Every row gives one point. Two turns around zero, p and q, are shown by what they do to some points. Write where each new point lands after one turn and then the other. Backwards means that the second turn is done in reverse. Each puzzle has new turns, and all numbers are rounded.
In the rows, zero is written as 128.

Turn p:
[127 112  87] -> [101 106 155]
[120  82 163] -> [102 180 120]
[115 144 141] -> [137 125 105]
[149 174 121] -> [171 101 131]
Turn q:
[135 105 107] -> [118 135 158]
[140 174 126] -> [136 159  92]
[100  90 104] -> [144 113 176]
[137 143 174] -> [114 106  86]
Where do these land?
p, then q: [149 128 118] -> [114 115 115]
q, then p: [104 148 119] -> [149 128 153]
q, then p: [172 151 154] -> [101  80 117]
q, then p backwards: [ 86  84 122] -> [164 150  84]

Turn p:
[130  87 110  90  57 130] -> [114 121 121 120 154 214]
[146 156 130 129 182 129] -> [128 129 148 159 119  77]
[103 138 154 151 152 149] -> [116 135 110 106 124  84]
[122 141 117 101  62 115] -> [149  94 105 129 156 180]
[141 128 145 127 165 131] -> [111 139 133 147 112 100]
[156 141 116 155 147 151] -> [120 109 165 120 113 102]
[125 124 151 167 150  99] -> [147 147 117 120  84 105]
[128 110 120  80  70 130] -> [116 113 112 137 160 194]
[101 128 110 150 168 119] -> [149 163 142 116 131  94]
Turn q:
[148 105 153  93 120 122] -> [163 140 142 120 153 103]
[122 111 132 107 110 128] -> [148 142 134 111 122 115]
[143 190 119 146 111  91] -> [116 117  57 131 146 149]
[ 75 149  98 170 170 102] -> [ 95 140 114 176  87 182]
[152 114 151 137  97 151] -> [117 126 143  89 154 111]
[118 135  75 170 169 101] -> [117 103 123 163 103 195]
[128 113 153 138 169 159] -> [104 125 171 156 138 112]
[123 103 145 110 109 144] -> [138 145 149 106 127 104]
[144 133 126  81  97 156] -> [153 113 120  99 122  78]
Where do these land?
p, then q backwards: [115  78 147  93 152  89] -> [ 72 140 153 137 141  81]
q, then p: [144 143 118 147 163 115] -> [113 144 144  91 118 115]
q, then p: [117 174 131 142 113 153] -> [160 156 124 114 160 144]
p, then q backwards: [158  81 161 128 113  94] -> [ 73 135  90 151 136 106]
q, then p: [116 131 141 127 123 144] -> [145 130 112 132 133 128]
q, then p: [156 182 100 163  80  97] -> [112 158 185 124 194 142]
p, then q backwards: [ 94 108 116 130 127 169] -> [140 122 162 154  92 135]
p, then q: [124 127 110  93 152 163] -> [106 154 133 174 125 138]

Turn p:
[100 111 116 150 157 171 129 125  93] -> [127 135 159 164 119 149  92 141  92]
[164 113 156 137 112 127 112 111 160] -> [112 143  85 119 113 152 153 128 146]
[112 167  93 117  87 119 192 103  99] -> [125 147 175 120 117  68 100  76 152]
[158 124 158 104 146  96 110 107 141] -> [134 147 102 121 129 119 183 148 130]
[163 119 137 103 141 156  66 160 126] -> [144  93  72 130 116 143 143 142  79]
[139 124 120  92 117 106 151 117 180] -> [ 98 117 135  98 135 119 177 105 148]
[100 129  95 129  96 100 138 111 118] -> [125 146 157  85 135 108 104 118 135]
[114 110 115 174 157 146 140 180  86] -> [146 121 137 175 172 153  74 129 106]
[121 111 190 127 145 147  87 156 136] -> [167 105 103 144 114 180 149 161 127]
[108 172 100 147 123 112 155 109 141] -> [100 127 155 124 131  88 105 133 165]
Turn q:
[139 102 168 140 100 134 122  98 123] -> [141 110 113 118 113 141  92 113  89]
[ 72 111 158 106 118 152  97 153 201] -> [140  97 111  79 147 101 199  96  90]
[101 145 137  98  75  84 108 121  90] -> [120 170 108 108 182 152  95  91 125]
[164 131 126 122 168 117 152 143 109] -> [126 149 115 156  98 140 133 162 152]
[129 185 128 125 132  86 190 149 131] -> [155 195 121 172 133  92 133 123 155]
[115  70 111 135 164 163 105 140 120] -> [119  68 128  96 107 151 148 147 156]
[147 126 113 111 109 133 115  82 115] -> [126 127 156 134 144 164 102 135 103]
[ 87 110 128 130 161 126 131  96 147] -> [167 122 151  83 121 125 140 142 133]
[132 125 119 154 177 151  90 119 137] -> [102 104 149  99 105 113 136 173 127]
[146 124 128 100  93 133 142 184 132] -> [111 125  92 170 140 138 158  93 133]
[170 121 109 145 102 103 141 138 126] -> [107 142 140 164 102 139 112  98 134]
[134 184 111 170 138 154 142 113 105] -> [121 126 152 156 143  81  89 165 142]
Where do these land?
p, then q: [142 158 148  86 115 166 106  87 100] -> [118 148 129 163 147 143  82  70 125]
q, then p: [ 87 130 111 149 110 125 160  94  95] -> [113 126  77 126 121 136 170 164 118]
p, then q: [ 80 115 142 157 109  91 125  93 101] -> [ 98 154  96 147 147 105 159 147  83]
q, then p backwards: [160  94  82 169 111 101 130 161  85] -> [123 147 132 175  92 175 174 117 168]
q, then p: [107 135 141 114 151 116 103 175 117] -> [104  97 170 115 146 104 136 117 128]
p, then q: [128 114 170 146 132 173 126 113 101] -> [ 99  98 135 157 139  97  94 117 112]
p, then q backwards: [124 103 126 115 127 144 112 122 161] -> [141  99 125 112 137 131  96 131 136]
q, then p: [151 149 108 143 127 175 115 142 105] -> [136 122 143 123 164 173 110 155 129]
p, then q: [160  80 121 123 160 148 163 158 170] -> [184  81 146 112 120 110 110 162 159]
p, then q: [152 154 111 131 162  98 128 147 183] -> [160 130 138 102 101 125 170 118 179]
q, then p backwards: [146 145 110  76 137  85 142 117 169] -> [129  75 161 111 153 117 152  88 106]
q, then p backwards: [ 99 160 166 125  94 114 126 126 149] -> [163 119  99 110 118 100 130 135  87]

Turn p:
[151 127  88 124 167 141 102  88 138  88 152 137] -> [175 117 143 129  98 135 116 136 178 119  81 122]
[113 124 152 166 140 112 146 115 121 127 126 136] -> [ 92 151 145 144 119 110 110 129 138 124 137 126]
[163  94  94 140  98 101 112 138 115 100 131 118] -> [138 169 124 118 115 174 151 148 123 118  98 153]
[106 106 104 126 117 103 154  86 115 150 119 118] -> [ 86 128 139 109 154 159 107 111 154 125 118 142]
[ 97 101 109 154 127 163  95 111  93 160 130 134] -> [111 142  68 122 134 114  96 115 153 152 100 138]
[121 152 128 121 129 114 144 138 124 146 149 155] -> [143 141 150 126 159 108 124 114 125 135 142 129]
[130 169 120 141 154 147 163 140 108 153 113 146] -> [123 127 144 145 169 102 112 138 118 155 121  85]
[133 115 119  97 111 157  91 129 164 156 168 106] -> [174 105  78 125 130 149 142 104 151 124 155 140]
[105 164 155 116 106 147 115 133 154  97 114  99] -> [127  80 133 137  91 125 144 135 107 158 156 143]
[129 115 114 101 128 131 125 154 161 111 138 128] -> [159 112 128 140 121 143 147 105 110 109 122 136]
[166  93 148 138 114 100 162 141 159 136 109 135] -> [115 154 139 139 131 163 124 138  98  76 155 115]
[ 98 152 148 142 128 134  99 113 109 131  99 150] -> [111 126 123 104 106  92  95 130 117 160 129 128]
[136 136 159 127 163  99 126 154 108 145 122 101] -> [103 143 132 113 127 102 172 127 129 121 143  91]
[145 145 155  97 111 143 157 152 124  92 122 128] -> [137  97 148 140 137 115 153 164  91 115 136 143]
Turn q:
[124 225 143 108 152 152 137 152 144 135 164 148] -> [ 95 208 144 175 172 127 128 103 134 141 104 105]
[153 142 119 128 126 130 131 158 103 109 140 139] -> [ 98 143 127 133 137 133 132 126 111 148 157 143]
[145 106 150 127 110 108 109 146 141 141 124 122] -> [120 118 159  88 120 114 127 134 126 127 125 134]
[115 107 121 137 144 128 135 139 139 111 151 131] -> [125 106 135 146 126 131 111 127 103 131 131 111]
[126 114 133  85 115 106 136 148 126 117 103 130] -> [156 139 146 114 110 113 130 141 122 166 137 143]
[ 63 122  74 120 119 145 130 143 126 160 171 129] -> [136 119  90 163 133  69  73  98 113 122 119 122]
[136 113 143 141 124 184 140 126 115 104 115 111] -> [144 131 119 130 152 146 132 164 118  96 166 121]
[119 148 133 140 131 115 146 159 122 129 111 123] -> [122 153 146 139 106 134 112 122 140 129 147 134]
[142 105 132 145 113 117 141  67 142 142 117 151] -> [150  93 105  91 133 160 140 112 154 128 111 111]
[157 104 128 127 157 137 133 153 128 140 102 139] -> [109 114 139 124 127 132 118 170 151 150 145 124]
[105  98 129 145 114 109  78  90 110 112 108 121] -> [154  77 130 124 113 119 164 116 130  97 123 163]
[144 157 119 122 120 110 102 137 146 107 109 104] -> [121 150 147 127 119 142 135 137 117 125 102 172]
[135 122 139 137 141 122 146  47 122 158 149 116] -> [135 112  80 111 116 143 163 115 145 107  96  79]
Where do these land?
q, then p: [139 124 113 120 120 144 150 140 150 109 142 119] -> [135 132 105 113 132 107 143 137 130 149 110 116]
q, then p: [105  72 149 148 164 106 137  97  96 107 144 119] -> [ 95 143 104 158 146 170 152 153 143 101 123 173]
q, then p: [102  91 138 147 166 159 138 125 146 144  95 118] -> [141 146 102 159  84 150 165 130 109 110 135 129]
p, then q: [140 145 148 117 122 149 147 124 100 108 128 158] -> [103 117 166 130 106 117 134 129 131 152 148 136]
p, then q: [149 137 121 143 108 130 132 172 105 159 116 112] -> [102 159  95 162 108 117 114 134 141 127 138 117]
p, then q: [105  96 164 151 109 154 132 107 167 139 120 152] -> [115  84 123 141 153 116 138  90  99 108 122 163]
p, then q backwards: [182 126 114 134 102 145 127 107 149 140 158 123] -> [126 127 127 135 131 168 161 110 132 112  76 128]
p, then q: [147 130 127  89 113 106 108 106 124 134  91 106] -> [159 143 118 126 144  90 127 162 105 151 139 118]
q, then p: [139 148 140 106 143 105 101 142 152 125 132 112] -> [ 96 124 138 117 131 107 119 134  92 137 147 121]
p, then q backwards: [116 128 123 109 110 139 155 121 138 182 134 122] -> [137 125 118 154 110 163 135 125 121 122 142 174]
q, then p: [124 160 102 107 151 113 127 180 121 115 138 169] -> [109 163 116 121 133 100  92 100 152 157 164 111]
p, then q: [138 184 124 160 132  99 117 106 100 138 154 135] -> [103 171 163 109 126 108 120 121 148 129  86 103]
p, then q: [142 159 114 136 133  90 128 167 120  98 101  99] -> [146 180 118 110 111 119 125 129 149 112 168  99]
q, then p backwards: [101 111 114 138 111 117 116  88 122 132 134 161] -> [100 125 110  87 142 154 115 131 146 139 146 121]
p, then q: [ 91 109 128 117 135 162 106 136 131  90 135 115] -> [151  90 113  99 122 147 109 111 145 143 143 149]

Turn p:
[ 69 145 140 151 115 110 167 136 120 134 101  98 126 122] -> [156  97 100  72 117 127 103 105 121 158 119 124 120 113]
[171 115 144  99 131 128  96 162 144 150  88 141 145 129] -> [100 128 116 142 164 166 125 156 100 103 134 120 148 168]
[127 103 129 133 114 165  98 144 166 150 127 130 122 164] -> [102 152 139 135 113 130  98 123 112 114 105 153 165 162]
[111 108  95 157  90  82 154 114 133 128 112 125 109  97] -> [140 171  98  94 154 113 117 106 126 168 140 131  98 108]
[105 133  90  85  99  91 144 136 147 156 127  96 123 118] -> [150 141 156  97 168 141  90  86 109 126 152 116 115 118]
[134 147 190 120 128 145 152  84  81  95 171 167 111 152] -> [147  70 131 170 103  93 180 133 155 125 129 186 104 124]
[141 117 113 117  92 115 111 145 135 135 106  80  84 107] -> [ 97 150 136  90 174 163 118 105 134 138 128 146 138 108]
[101 122  99 112 129 117 123  93 145 149  86  81  93  81] -> [102 142 122  85 161 141  68 119 150 119 128 120  94  84]
[119 115 104 112 134 134 112 157 163 177 114 153 105 103] -> [ 98 154 144 138 132 160  76 138  92 142 136 124 110 142]
[151 104  86 110 137 151 115 132 132 157 105 127 138 160] -> [121 162 150 119 132 140 104 149 144 100 139 120 141 175]
[104 189 129 178 116  94 127  91 120 148 142 125 131 138] -> [193 120 118 141 136 116 111 123 151 165  78 125 121 102]
[139 131 166 138 125 166 128 109 100  93 168 155 192 120] -> [158 112 103 171  83 105 175 154 123  94 145 140 155 105]
[129 146 146 133 145 136 127 101 101  78 124 183 138 171] -> [138  91 129 152 119  66 161 171 146 135 125 138 130 152]
[160  85 165 126 188 117 123 149 153  96 173 120 172 134] -> [ 94 122 109 173  97 123 182  92 115  86 129  74 141 147]
[164  98 148 138 178 153 118 161  86 134 164 143 157 145] -> [117 121 125 173  75 160 172 138 150 118 150 108 151 166]
[173 161 151 140 151 167 171 121 122  83 153 152 138 137] -> [141 111 145 136  90 113 205 162 122 105 103 137 108 126]
[ 77 158  83 127 103 104 111 141 129 114 116  99  93  96] -> [124 131 154  87 158 122  91 117 126 178 134 115 136  73]
Turn q:
[156 161  99 142 144 132 177 104 127  82 148  85  91 151] -> [125 125 144  90 117 180 132 152 132 162 192 160 119 158]
[147 153 130 157 124 130 177  91 106 111 100 106 125  98] -> [112 124 120 115  63 143 144 130 147 169 162 133 139 123]
[120 110 153 164  86  90  91 144 146 147 144 149 140  98] -> [122 124  89 115 147  75 137 135 143 102 113 106 109  78]
[104 112  94 132 163 161 124 124  95  84 121 120  92 147] -> [154 130 138 125 105 151 111 114 144 105 138 163 112 195]
[ 84 140 157 124 134  86 163 136 157 131 165 191 154 124] -> [153  92 162 140 153  61 162 131 106 161 120 123  95 103]
[143 186 170 129 119 119  92 107 159 151 134 136 154  80] -> [ 61 113 136 120 116  81 106 150 104 133 123 110 144  79]
[ 85  88 138 108 136 151 109 181 132 158 112 104 116 168] -> [165 118 123 117 158 162 126 101 112  91  63 110 135 152]
[131  92 116 102 152 109 101 153 103 138 106 105 105 129] -> [154 159 105 119 140 135 100  86 118 109 126 114 147 153]
[160 139 125 148 141 155 121  84 159 154 120 113 139 101] -> [104 117 125 135 103 134  91 176 144 142 133 112 163 113]
[146 144 129 138 151 158 148 137  85 115 146 123 127 164] -> [119 149 170 112 128 149 156 128 151 131 131 145 139 167]
[ 79 101  94  87 111 145 104 174 101 157 154 110 138 140] -> [129 124  91 152 177 135 151 107 104  96  87 120 129 185]
[170 150  75 148 165 149 156 130 122  98  98 116 129 144] -> [145 154 138 122 103 162 122 148 139 151 152 190 166 147]
[110  83 170 101 107 100 138 143 148 102 165 169 165 120] -> [136 128 135 154 173  90 134 104 139 160 100 114  63 100]
[188 154 132 137 110 143 133  92 150 160 101 151  92  92] -> [114 161 131 138  74 134 113 181 112 124 157  97 144  85]
[102 100 105 111 131 121 102 121  96 144 124 111 134 183] -> [144 111 127 149 164 152 133  88 143  88 133 125 151 157]
[121 135 161 120  71 101 111 126 161 116 111 160 144 110] -> [110 119 115 146 126 106 131 117 111 120 119 127  91  55]
Where do these land?
q, then p: [112 118 122 149 112 129 112 161 120  99 104 171  94 185] -> [100 116 134 132 141  99 195 165 115 125 117 156  94 118]
q, then p: [156 139 136 166 174 137 130 142 169 110 130 116  97 116] -> [111 106 155 158 166 162 123 138  92 119 153 136 156 140]
q, then p: [144 148 130 124 152 127 143 153  93 124 142 124 101  82] -> [178  99 162 124 159 132 117 112 133 136 132 139 135 142]
p, then q: [153 145 111 116 170 110 156 194 133  92 131 100 152 139] -> [110 112 130 116 132 194 146  91 138 181 119  97 128 154]
q, then p backwards: [ 97 130 117 132 117 172 155 102 115 198 157  94 159 166] -> [176 159 166 121 177 116  87 174  97 114 113 119 143 163]
q, then p backwards: [121  98 119  96 105 109 138 120 156 121 129 177 100 124] -> [128 146 120 114 131 102 148 100 139 147 154 168 153  91]
q, then p: [ 92 125 161  93 117 111  88  96 133  83 127 163  91 144] -> [ 77 115 116 154 141 100 149 105 174 155 116 167 119  91]
p, then q: [176 121 154 119 119 162 116 173 134 104 149 116 146 124] -> [119 115 140 146 105 134 177 117 154 169 101 153 110 144]
p, then q backwards: [149 139 102  99 116 156  97 108 143  94 104 175 107 153] -> [145 167 111 136 152 149 102 134 140 131 184 172 148 130]
p, then q backwards: [ 65 110  90 142  87 168 130  92 130 180 122  81 163 115] -> [172  98 126 158 171 104  78 130 150 105  57 117  86 115]
p, then q: [ 93 160 143 136  67 114 130  91 129 196 114  96 147 135] -> [109 190 140 171 120 113  60 148 143 102 142 150 157 113]
p, then q: [140 140 132 140 159  84  92 157 126 133 146 147 145 118] -> [130 106 108  95 120 147 138 144 164 134 115 120 173 145]
q, then p backwards: [ 96 123 155 124 124 139 147 103 117 181  95 121 177 111] -> [108 149 165 162 171 116  93 150 128 102 162 111 140 144]
q, then p: [181  98 131 124 163  96 125 127 108 111 124 105 105 107] -> [155 125 176 169 156 139 107 126 133 102 101 120 142 104]
q, then p backwards: [144 124 117 159 137 107 161 101 114  93 145 136 136 102] -> [108 103 109 143 126 124 142 115  75 113 132 155 107 129]
